Each wall is flat, endless, passes through zero and stands at right angles to its row. A trip goes straight from one point to another. List the walls that it crosses, first one first.
(in the rows, 128 means zero)

Walls:
(1): [81 95]
(2): [173 182]
(3): [180 130]
(4): [ 65 170]
(5): [215 203]
(6): [126 170]
(7): [164 142]
(8): [110 177]
(9): [110 149]
Trips:
[133 141] to [100 137] -> 3, 7, 1, 5, 2
[ 89 163] to [115 173] -> 5, 1, 7
[ 69 150] to [74 87] -> 6, 8
[190  59] to [41 93] -> 5, 1, 7, 3, 4, 9
[ 78 180] to [116 149] -> 5, 1

Walls:
(1): [123 168 113 159 144 102]
(2): [ 69  90  89 160  91  90]
(3): [102 116 101 142 134 156]
(4): [120 147 125 125 132 133]
(5): [156 129 106  77 129 140]
(6): [124 166 126  96 166 184]
(7): [106 120  69  96 134 118]
(8): [102 161 143  92 168 178]
(9): [131 150 127  90 105 198]
(10): [ 86 129 124  83 151 176]
(11): [211 169 154  85 153 113]
Trips:
[193  95  94 138 116 109] to [191  93  57 147 123 149] -> 3, 9
[139 126 249 227 155  78] to [116 168 120 194 132 128] -> 11, 2, 4, 3
[117 107 106  60 142  66] to [158 127 102 154 135  84] -> 10, 1, 5

Walls:
(1): [122 121 118  74 148 107 145 187 172 104 142]
(2): [139 104 104  88  91 117 171  57 158 111 178]
(3): [182 217 132 113 143  69 150 113 101 134 156]
(4): [ 94 111 118 104  79 102 146 139 161 170 139]
(5): [130  68 138 104 138  70  98  87 216 137 112]
(6): [176 111  87 130 144 166 106 141 148 145  50]
Trips:
[141 130 173 173 141  72 150 114 104 202  67] to [125 102 156 111 168  71 132 145 181 144  91] -> 1, 3
[ 94 129 157 169 151 116 159 119  92 114  81] to [134  94 116 164  97 169 107 215 139 134 110] -> 6, 1, 4
[173 122 107 133 116 126 124 108 114 137 135] to [ 76 171 141 140 108 145  89 134 106  87 121] -> 2, 6, 3
[157 156 111 155  52 113 192 148  57 121 139] to [120  36 186 129 110 134 141 125  94 124 168] -> 3, 5
[153 125 143  75 198 182 102  31 212 114  91] to [106 128 115 119  88 182 110 167  97 159 157] -> 1, 5, 4, 2, 6
[109 139 109 103 127 174  94 118  68 154  38] to [130  47 125  35 143  53 116 102  66  69  79] -> 5, 1, 2
[148 164 148 133 172 160  88 166  98 133 111] to [135 192 159 155 125 140 122 137 117 114 186] -> 6

Walls:
(1): [152 123 183 166 173 126 203  94 151  58 110 158 167 117  70 173  82 133]
(2): [136 139 139 155 120 132  80 171 121  85  84 122 156 182 117 184 182  88]
(3): [ 89 164 138 132 118 148 106 137 139 107 114 114 165 180  69  87 116 103]
(4): [185 114  22  88  84 163  62 162 194 140   9  64  86  94 117 114 130 191]
(5): [101  83 168 124 162 108  95 112 151 181 104  49 139 102 126 119 155 133]
(6): [110 139 166 157 141 147  72  88 199 179 173 121  99 127 106 125  37 108]
Trips:
[104 167 137 118 130 157 145  88 207 121 153 110 145 145 125  75 186 169] to [ 98 135  78 112 106  95  99  94  63 125 101 179  63 175 179  81 112 129] -> 5, 6, 3
[ 56 135  94 114 147 113 152 189 135 143 173 112 162 121 118  75 139 119] to [107 169 216 161  68 108 130  95 176  80  92 108 123 144 192 185 137  90] -> 2, 6, 1
[146  71  32 140  88  81 164 126 160 197  74 137 137 171 176 126  57 136] to [ 79 149 138 108  84  43  85 120  80 116  25  68 173 115 100 144  51 124] -> 5, 3, 2, 6, 1
[119 155 166 184 120 115  93 184  51  99 198 100 122  86  89 137 111  81] to [101  74 126  85  63 114  37 122  56 135 164 131 147  52  91 135 142 145] -> 1, 5, 3, 6, 2, 4
[134 134 212 167 142  96 170  98 164  88 108 167 124 141 157 178 158 164] to [111 175 139 144 144 138  97 143  78 180 167 166 140 115 151 194 130 144] -> 6, 1

Walls:
(1): [127  90 182 118 202  57 209 118 110 161 163  89  94 133  99 165 179 162
 127  91  94 216 131 132  72 149 138 110 150 136 124 140 110 113 132 119
  84 164 121 181  94 141 185 149 128 121  81 156]
(2): [130 115 117 149 143  83 146 142 143 130 100 108 124  67  93 149 185  90
 132 141 111 117  85 138 144 101 155 171 122 152 137 199 161 134  84  97
 100  76 160  85  83 113 103 160 129  86  88  77]
(3): [118  90  99 121 124 141 172  82 129 135 151  56  99 113 108 155 133 131
  81 180 152 137  88 109 120 167 156 137 119  75 116  56  92 136  63 173
 121 102 118  91  82 144 137  85  79 139 148 117]
(4): [169 188 159 103 151  87 121 108 133 143 111 103  99 122 133 141 112 138
 135 103 141 103 134 124 151 131  77 164 201 149 205 151 116  95 109 137
 130 124 144 105 124 191 160 134 127 190 141 130]
(5): [138 119 168 129 105 201 132 110  87  90 116 105 132 114  84 169 122 178
  99  91 102 150 139 102 167 204 106 144  87 164 140 132  79 166 144 111
 103 159 134  93  92 105 120 132 111 132 109 184]
(6): [113 156 115 153 162 127 155  91 133 134 100 176 167 111 152 164 142 150
 152 190 135 117 134  97 107 109  97 147 174 158 185 163 114 121 167 173
 113  88 140 169 104  52 135 113 174 143 140  85]
(7): [191  66 138 120 150 131 186  79 118 165 182 149 162 158 116 136 115 123
 159 117 151 131 119  68  80 126  87 109 156 139 150  60 160 151  45  99
  90 136 185 119 133 165 128 120 191 117 166 131]
(8): [ 99 108 145 179 143 131 136 162 114 148 186 155 157  97 107 142 162 115
 162 121 137 108 174 127 193 175 102 142 185  88 132  93 171 176 154  69
 120 178 137 112 140  95 102 155 115  89 114 152]
(9): [154 150 150 161 167  45 135 144 150 114 165  76 156 136 148 195 126 141
  72 114  82 164 144 133 141 117 148 134 217 135 231 147 115 150 134  96
 136 168 127 146 166 165 196 142  85  71 127  98]
(10): [193  83 160 107  95  66 156 115 117 175 146 143  68 117 109 144 128 119
 103 113 149  77 135 116 179 131 117 178 152 145 113 133 156 137 114 179
 130 117 155 137 103 179  86 115 183 163  93 118]
Trips:
[138  54 138 149  99  82 142 206 144  99 182 164 129 168 109 165 142 110
 130 111 181 114 135 128 130 151 170  45  84  81 141 113 122 152 131 173
 127 154 120 114 179  72 114 167  99 128 118 159] to [109 102 152 131  96  89 105 159  80 184 176 153  91 153 130 152 113 117
  89 109 133 139  56 169 123 112 119  75 141 135  92 142 147  82 112 156
 118 117  75 119  93 131  98  86 109 121 148 124] -> 10, 9, 7, 8
[ 82  89 148  85  87 149  91 137 175 155 194  64 120 113 144 166 171 131
  58 132 147 115 122 183 215 168  89 138 104 132 205  87 110 114 114 133
  86 106 128 130 145 168 137 174 162 159 129 153] to [182 134 170 145  83 178 117 145 118 174 177 206 155 102 180 141 110 149
 100 112 150 113  89 121 128 133 161 132 120 119 105 134 121 131 128 152
 184 124 128  94 119 196 172 123 131 114 112  78] -> 7, 8, 5
[ 99 125 167 142  80 162 129 191 116  91 136 122 199 126 114 103 143 183
  90 147 150 115 157 196 177 163  96 180 152 183 119 196 147 165 120 151
 143 147  82  92 152 139  98 161  96 140 156 108] to [156  99 123  96 118 113 151 133  74  71 154 148 110 192 134 127 114 155
 129 138 119 104  94 218 179 101 128 135 170 171 118 116 166  84 116 102
 175 175  33 154 105 133 125 117 115 144 125 122] -> 10, 2, 5, 8, 1
